Each point is reached from the start by the listed moves, each made 0, 1 or 2 times, or once backwards (-1), plus a little noise. Is the number of moves made odd or even? Then give how often each move was made.
In the rows, 128 means zero.

Moves:
(1): [163 148]
(2): [112 162]
Start: [124 133]
Points:
[178 207] => odd (2, 1)
[107 168] => odd (0, 1)
[ 91 202] => even (0, 2)
[143 186] => even (1, 1)

Moves:
(1): [170 124 130 122 133 140 118 140]
(2): [132 163 136 116 117 136 129 131]
(3): [125 118 171 132 117 130 128 140]
(4): [131 146 130 168 133 133 131 132]
(5): [121 144 137 117 169 117 121 134]
(6): [112 120 124 130 142 173 125 128]
Start: [133 110 132 125 142 135 116 141]
Points:
[ 97 132 237  60 198 164  97 174] => odd (0, 1, 2, -1, 2, 1)
[ 70 184 109  95 232 152 108 131] => even (-1, 1, -1, 0, 2, 1)
[198 111 136 195 228 196  91 179] => odd (2, -1, 0, 2, 1, 1)
[178 236 125 111 223 142  96 163] => odd (1, 2, -1, 1, 2, 0)
[143 111 146  62 235 165  87 162] => odd (1, 0, 0, -1, 2, 1)
[148 195 153 129 198 249  95 168] => odd (1, 2, 0, 1, 1, 2)

Moves:
(1): [152 124 131 125 128 128 120 131 136 133 134 126 128 133]
(2): [139 157 121 139 131 129 136 127 128 135 128 133 138 136]
(3): [125 130 159 134 140 127 130 120 124 133 135 132 131 145]
(4): [134 120 123 169 129 129 124 116 128 128 139 117 125 119]
(5): [125 121 120 115 155 132 116 120 136 123 127 129 131 129]
(6): [123 127 133 125 133 174 139 135 126 137 116 141 124 122]
(7): [147 129 129 135 136 108 166 120 127 128 104 150 126 121]
(8): [124 133 134 131 140 125 136 165 133 131 134 125 134 111]
(9): [123 126 121 135 118 128 130 134 164 118 122 122 123 126]
(10): [123 136 121 127 124 121 130 125 132 168 124 122 118 118]
(11): [122 127 111 117 129 132 155 129 135 130 154 125 136 126]
Start: [131 154 135 124  95 140 117 133 114 129 117 148 129  93]
Points:
[138 175 139 143 114 183 249 211  68 157  50 217 126   9] => even (-1, 0, -1, 0, -1, 2, 2, 2, -1, 0, 0)
[192 163  87 192 133 166 145 103  99 191 104 162 120  52] => even (1, 1, -1, 2, 1, 1, 1, 0, -1, 1, 0)
[192 169 126  92 126  49 189 202 101 137  86 185 146  49] => odd (1, 0, -1, -1, 0, -1, 2, 2, -1, 0, 0)
[178 113 191 137  92 122 130  90 189 120 100 160 108 137] => odd (2, -1, 2, 0, 0, 0, 1, -1, 2, 0, 0)
[138 151 156 176 113  84  93  99 206 191 138 104 109 108] => even (1, 0, 2, 1, 1, -1, 0, 0, 2, 2, 0)

Moves:
(1): [154 128 134 134 116 128 133 140 127 125 137 119 127 124 142 135]
(2): [130 157 128 137 107 137 133  90 121 121 124 119 128 122 124 112]
(3): [116 115 148 142 124 133 132 130 128 127 117 132 129 109 124 138]
(4): [126 140 114 146 137 130 130 135 129 147 116 120 117 121 123 121]
(5): [137 143 145 127 153 135 123 121 131 138 138 122 132 122 133 131]
(6): [126 115 102 140 127 149 131 122 127 111 129 123 135 112 133 143]
(7): [131 139 135 131 139 129 166 123 129 130 113 133 138 121 142 130]
(8): [136 131 130 122 128 140 127 150 131 113 114 129 138 124 118 118]
(9): [126 119 125 119 127 132 121 134 173 132 116 104 128 133 130 128]
(10): [127 132 135 114 105 143 111 123 131 155 134 134 144 130 134 145]
(11): [101 134 121 119 113 125 137 148 143 118 152 106 129 119 126 137]
(12): [139 132 123 150 118 126 122 131 161 133 140 142 148 130 135 122]
(13): [115 123 139 142 135 131 133 118 120 129 121 121 148 147 131 136]
(14): [124 118 139 130 129 156 133 138 138 120 134 139 120 153 117 143]
Start: [113 119 133 131 122 117 123 148 131 126 134 121 141 141 138 123]
Points:
[119 246 144 117  88 206 187  99 166 197 122  42 145 133 165 147] => odd (1, 2, -1, 2, 1, 0, 2, 0, 1, 2, 1, -1, 0, 1)
[ 63  78  84 198  54 189 118 165 211  72  95   7 184 123 126 157] => even (1, 1, 1, 1, -1, 2, -1, 1, 2, 0, 1, 0, 2, 0)
[ 21 205 205 173 138 113 132  78  90  99 183  64 161 142  96 100] => even (-1, 2, 1, 0, 2, -1, -1, 0, -1, -1, 2, 0, 2, 0)
[135 162 171 191  53 137 101 134 207 162  90  28 103 104 125  94] => even (2, 2, 2, 2, 0, -1, -1, 0, 2, 0, 0, 0, 0, 0)
[ 10  49  93  84  78 131 125 197 214 128 154  24 154 152 155 211] => odd (0, -1, 0, 0, -1, 1, 0, -1, 2, 1, 2, -1, 1, 0)
[ 69 147 197 122 128 173 123 242 104 192 166  79 151  58 139 207] => odd (1, -1, 2, 2, 2, 0, 0, 1, -1, 2, 2, -1, 0, 0)
[106 162  90 156 193 119 143 134 147 128 188  66 120 118 154 126] => even (0, 0, -1, 1, 2, 1, 0, -1, 0, -1, 1, 0, 0, 0)
[137 158 167 178  45 209  78 130 153 132  91 158 165 225  74  84] => even (0, 2, 0, 1, -1, -1, -1, 2, 0, 1, -1, 1, 1, 2)

Moves:
(1): [129 134 131 131 139 121 119 119 122 127 135 130 121 128 116 124 128 128
 129 129 124 121 124 112 120]
(2): [129 117 116 133 130 141 131 133 119 112 138 135 142 127 119 126 127 133
 140 120 130 126 129 123 122]
(3): [124 114 140 129 123 119 124 132 121 128 126 124 131 132 138 129 129 128
 136 122 137 109 129 136 109]
(4): [146 136 117 135 124 121 116 145 125 139 116 120 115 129 132 128 129 131
 128 134 134 129 125 125 131]
(5): [127 132 120 117 136 132 127 137 124 127 130 135 140 138 112 127 132 123
 124 120 118 124 134 134 122]
(6): [126 126 126 131 125 121 127 119 113 136 143 119 134 113 133 134 130 127
 124 121 134 132 133 122 129]
(7): [123 114 127 127 132 119 138 124 127 125 129 120 125 140 122 130 135 130
 127 135 121 136 134 134 118]
(8): [116 117 131 142 136 117 129 127 149 141 143 121 110 134 143 134 134 113
 123 113 124 116 130 117 138]
(9): [126 137 122 127 125 116 122 116 136 145 123 123 127 123 118 147 130 128
 124 142 115 131 120 146 124]
(10): [134 126 124 139 133 131 128 129 126 130 138 138 127 127 138 126 127 130
 117 126 128 129 130 121 125]
(11): [112 111 123 127 130 130 131 121 133 139 127 124 135 132 134 128 137 123
 121 124 128 123 130 131 132]
(12): [136 119 134 127 137 128 127 133 116 132 137 120 120 128 129 113 141 141
 138 128 132 132 130 141 123]
(13): [129 127 130 133 112 130 108 127 127 116 127 124 146 114 131 125 128 135
 123 125 129 116 153 134 134]
(14): [125 127 134 123 127 131 129 137 120 125 138 133 139 151 126 121 129 115
 131 130 131 134 137 135 135]
(15): [129 132 119 134 123 138 140 125 133 136 132 128 121 125 129 126 120 120
 131 132 127 128 137 113 125]
(16): [131 127 130 136 127 125 133 140 133 127 115 132 147 122 134 110 117 119
 122 135 116 132 125 116 138]
(17): [122 130 129 134 133 118 130 138 137 126 133 100 136 131 140 135 146 125
 132 125 141 124 113 134 119]
(18): [129 143 131 136 134 106 133 127 129 132 117 135 109 143 123 109 122 140
 126 125 140 137 130 127 125]
(19): [123 137 133 125 121 126 125 137 130 129 130 127 127 133 133 132 135 143
 128 136 122 131 127 122 128]
(20): [129 117 116 105 128 119 122 133 133 130 137 125 140 130 143 131 125 119
 130 135 132 131 134 119 136]
(21): [112 126 127 114 116 116 140 138 138 138 125 112 123 132 116 122 111 119
 103 126 134 144 116 129 112]
(22): [140 122 122 132 134 133 126 129 132 136 137 111 130 136 128 134 121 131
 135 122 123 117 129 122 133]
(23): [105 130 120 127 137 134 130 132 110 121 117 115 125 111 124 138 126 128
 134 140 125 118 129 130 121]
(24): [129 129 119 121 113 121 125 127 124 111 119 120 130 121 131 130 123 127
 130 120 116 117 118 138 122]
Start: [117 127 117 122 132 117 129 128 146 126 139 125 130 135 111 136 134 128
 123 115 124 123 117 123 131]
Points:
[ 86  89  76 188 222 130 166  53 168 153 208 129  88 142  43 141 185 102
 132  81  42  78 154  92 103] => even (2, 1, -1, -1, 2, 0, 2, 2, 1, 0, 1, 1, 0, -1, 2, 0, 0, 0, -1, -1, -1, 0, 0, 0)
[ 79  58 100 154 167  66 116  82 142  86 173 103  97 163  95  94 190 218
 160  63  58  76 160 127 143] => even (1, 2, -1, -1, 0, 0, 2, 2, 0, -1, 2, 2, 1, -1, -1, 0, -1, 2, 2, 0, -1, 1, 0, 2)
[191  87  95 217 163  53 118 191 122 109 187   7  89 144 215 145 184 188
 180  93 115  64  63  50  82] => odd (1, 1, 1, 2, -1, 1, 2, 1, -1, 2, -1, 1, -1, -1, 0, 1, 2, 0, 2, 0, -1, 2, 0, 2)
[ 87  74 145  70  54 131 167 139 120 146 162  94 227 179  82 109  53  51
  79  61 106 110 138 115 103] => odd (0, -1, 2, -1, 1, 2, 0, -1, -1, -1, 1, -1, 0, 2, 1, 1, -1, -1, 0, -1, 2, 2, -1, 1)
[122 152 103 130 120 151 156 118  97 187 119 132 111 109 100 162  91 122
 128 129 111  96 125 139  81] => odd (-1, -1, 2, 0, 1, 1, -1, -1, 1, 1, 0, 0, -1, 0, 2, 0, -1, 0, 0, -1, 0, 1, 1, 0)
